Each row of a before or after table is a point. One or more steps were done to the points. Then noise was added and the rows were shuffled. The steps act on how far a point lies along the listed directions, d1 being the first. Write out the steps. A step turns or swaps two directions, mirrors them in a line or flattens them onto one, adds a multiple of one to another, or multiplies one. Angles are multiples of 10 degrees, from the lower direction toward the higher: turns from -170 to 170, lines from 10 to 170 but not 90. Use the fewest steps. Two steps may share a direction if one is a turn and the other turns, adds or multiplies; they go together, in the order done. Otherwise the lowest direction goes first.
In the rows, 128 means zero.

Directions:
(1): [ 98  76 110]
(2): [134 104 186]
(3): [ 73 154 145]
Before:
[[ 72 133 148]
 [ 38 104 164]
 [ 75 143 103]
 [210 195 113]
 [201 157 105]
 [136 165 161]
 [156 125 161]
 [102 118  66]
 [152 136 143]
 [173 170 131]
 [150 155 147]
 [107  90 184]]
After, 12 rows:
[[155 157  82]
 [128 155 159]
 [113 135  82]
 [155 183  47]
 [154 159 184]
 [ 94  71 131]
 [132 150  76]
 [115 129  89]
 [127 124 101]
 [ 91  97 175]
 [111 105  94]
 [103 120 144]]
Steps: swap d1 and d2; multiply d3 by 0.4

Directions:
(1): [173  93 110 148 128 204 156 137]
(2): [109  87  78 193 153  97 116 116]
(3): [165 131  79 114  63 117  80 128]
Before, 12 rows:
[[113 116 146 122 148 151 154 123]
 [128 104 135 163 163 166 157 134]
 [131 190 183  74 103 131 130 131]
 [120 163 177  72 143 176 157 152]
 [157 156 133  60  70 126 106 113]
 [118 162 193  97 126 139 131 141]
 [140 123 124 121 127 184 129 142]
 [129 134 156  94 151 175 176 136]
 [123 125 130 133 175 139 161 135]
 [136 218 177  25  61 124 118 163]
 [ 70 174 148  98 118  38  81 132]
 [131  91 107 138 126 122 112 127]]
After:
[[120 118 149 114 142 158 153 123]
 [135 166 166  62 119 177 142 154]
 [158 148 110  72  64 110  90 111]
 [129 131 136 124 171 149 165 140]
 [136 107 142 156 161 182 168 137]
 [ 52 185 153  93 118   8  68 129]
 [149 119 117 125 124 195 131 142]
 [126 167 185  91 108 132 119 141]
 [135 193 168  68  84 118 112 128]
 [140 215 146  31  37  98  88 158]
 [127  89 112 143 134 126 118 129]
 [144 138 152  85 134 184 170 139]]
Steps: multiply d1 by 1.3; turn d2 and d3 by -20 degrees

Directions:
(1): [125  58 135  45 122 144 147 120 170 127 143]
(2): [165 155 155  95 183 172  83 119 136 139  70]
(3): [ 70 147  86 100 100 130 118 113 124  67  69]
(4): [156 178 106  77 123  79 173  85 109 166 122]
Before:
[[173 154 135 176 132  67 133 106  89 171 161]
 [163  57 128 100 141 117 156 104 139 151 181]
 [159  91 127  98 121 113 180  80 140 189 173]
 [158 101 143  69 158 143 144 115 156 143  98]
 [178 114 149  73 162 148 122  97 147 134 102]
 [137 157 111 104 127  92 109 116 120 147 135]
 [192 135 166  16 207 190  97 128 168 143  84]
 [156  62 178  83 183 183 113 133 162 155 150]
 [ 86 149 102 134 110 101 146 138  96 103  98]
 [139 113 135 120 131 115 143 110 110 150 177]
 [203  95 169  52 197 165 104 135 179 162 124]
 [101  78 148 202 129 204  92 170 148 101 165]
 [ 82 125  73  19  68 126 153 100 141  71 104]]
After (13 x 11):
[[150 175 131 181 156 121 123 132 106 138  89]
 [ 94 186  83  89  96 144 107 112 113  67  68]
 [149 246 119 238 148 102 110 161  70 127 125]
 [124 134 113 110 120 100 107 128 126 136 146]
 [159 175 130 194 144 114 116 116  97 127 113]
 [192 211 144 220 184 118  87 155  98 159 121]
 [ 77 101 106  90 101 113 158 138 122  98 112]
 [170  75 153 103 134 104 135 110 137 161 171]
 [161 124 153 105 167 147 112 110 119 151 142]
 [128 105 141 146 137 188 114 137 147 131 151]
 [206 134 155 128 208 158  90 104 120 164 107]
 [170 185 166 194 197 152  87 136  95 166 117]
 [190 141 159 119 184 167 108  88 131 189 105]]
Steps: turn d1 and d2 by 120 degrees; add -0.5 times d3 to d2; multiply d4 by 0.4

Directions:
(1): [124 115 122 139 131 136  73 161 128 155  84 102  47  78 115  69  99  78]
(2): [104 152  77 152 105 182 161 102  91 139  95 112 204  94  82  82 118 115]
(3): [147 156  77 155  92 129 175 160 154 106  93 122  99 183 182  91 191 106]
(4): [ 32  99  99  80 101 127 144 171 133 176 150 190 125 154 122 125 123 109]
(5): [151  92 112 132  96 161  89  89 138 171  55 146 144 150 158 206 121  95]
Before (13 x 18):
[[234 155 142 159 128 108 118 127 141  92  96  85  83 175 213 190 195 156]
 [147 102 139 136 125 126 104 131 136 150 107 152  95 142 164 155 130 101]
 [196 155 200 143 179  82  94 153 133  61 130  77  82  83  99  93 106 164]
 [139 103 126 150 102 159  72 146 141 156  48 116  74 125 158 130 114  71]
 [174 153 123 160 134 141 136  97  99 115 125  95 182 142 112 157 138 149]
 [131 116  97 147  77 149 159 137 148 120  92 158 144 168 184 167 185 127]
 [110 130 148  95 153  76  89 167 139 134 158  92  76  85  92  66  63 135]
 [103 120 130 128  78 135 176 112 124 127 142 158 160 165 129 155 122 137]
 [210 186 132 222 167 128 137 155  83  91 113  40 104  62 107  38 134 136]
 [144 120 163 111 165 132 107  98 151  93 131 117 162 134 118 206 111 149]
 [194 119 181 148 173 111  54 114  92 126 106  73 113  85 107 138  73 138]
 [224 161 214 147 201  66 166  87 142  57 172  78 132 107 129 135 155 200]
 [170 121 153 130 135 105 102 139 169 130 133 135  91 160 167 184 134 105]]
After (13 x 18):
[[136 107 149 126 141 126 120 102 121 148 139 165 158 133 138 185 117 128]
 [ 55 112 119 109 147 143 138 125  84 189 116 124 142  18  31  46  73 106]
 [ 65  99  98  97 129 164 105 147 148 155  93 143 139 122 108 145 101  84]
 [129 115 144 124 144 171  66  74  51 171 109 102 193  49  69 179  74 153]
 [187 102 157 167 128 150  80  96 136 124  78 106 117  87 150 174 129 134]
 [ 50 151 131 100 138 124 163 160  99 120 158 144 196  83  38  75  90 159]
 [153 112 146 154  86 131 111 128 139 127  95 114  68 132 144 132 106 104]
 [144 121 156 128 123 151 151  88 130 110 141 151 212 169 145 209 136 163]
 [ 83 152 125  77 132  68 177 163 146 116 206 140 146 154 113  92 109 174]
 [120 105 156 112 147 132  86 106 131 157 150 148 160 112 107 189  82 114]
 [127 138  83 156 110 165 118 134  97 158  83  97 147 120 100 110 122  98]
 [ 54 124  92 105 107 137 169 147  81 161 141 161 218 156  87 117 109 140]
 [117 185  96 184 136 147 213 138  53 104 160  99 219  80  64  51 129 159]]
Steps: mirror d1 and d5 in the line at 100 degrees; turn d2 and d4 by 70 degrees; turn d3 and d4 by -110 degrees
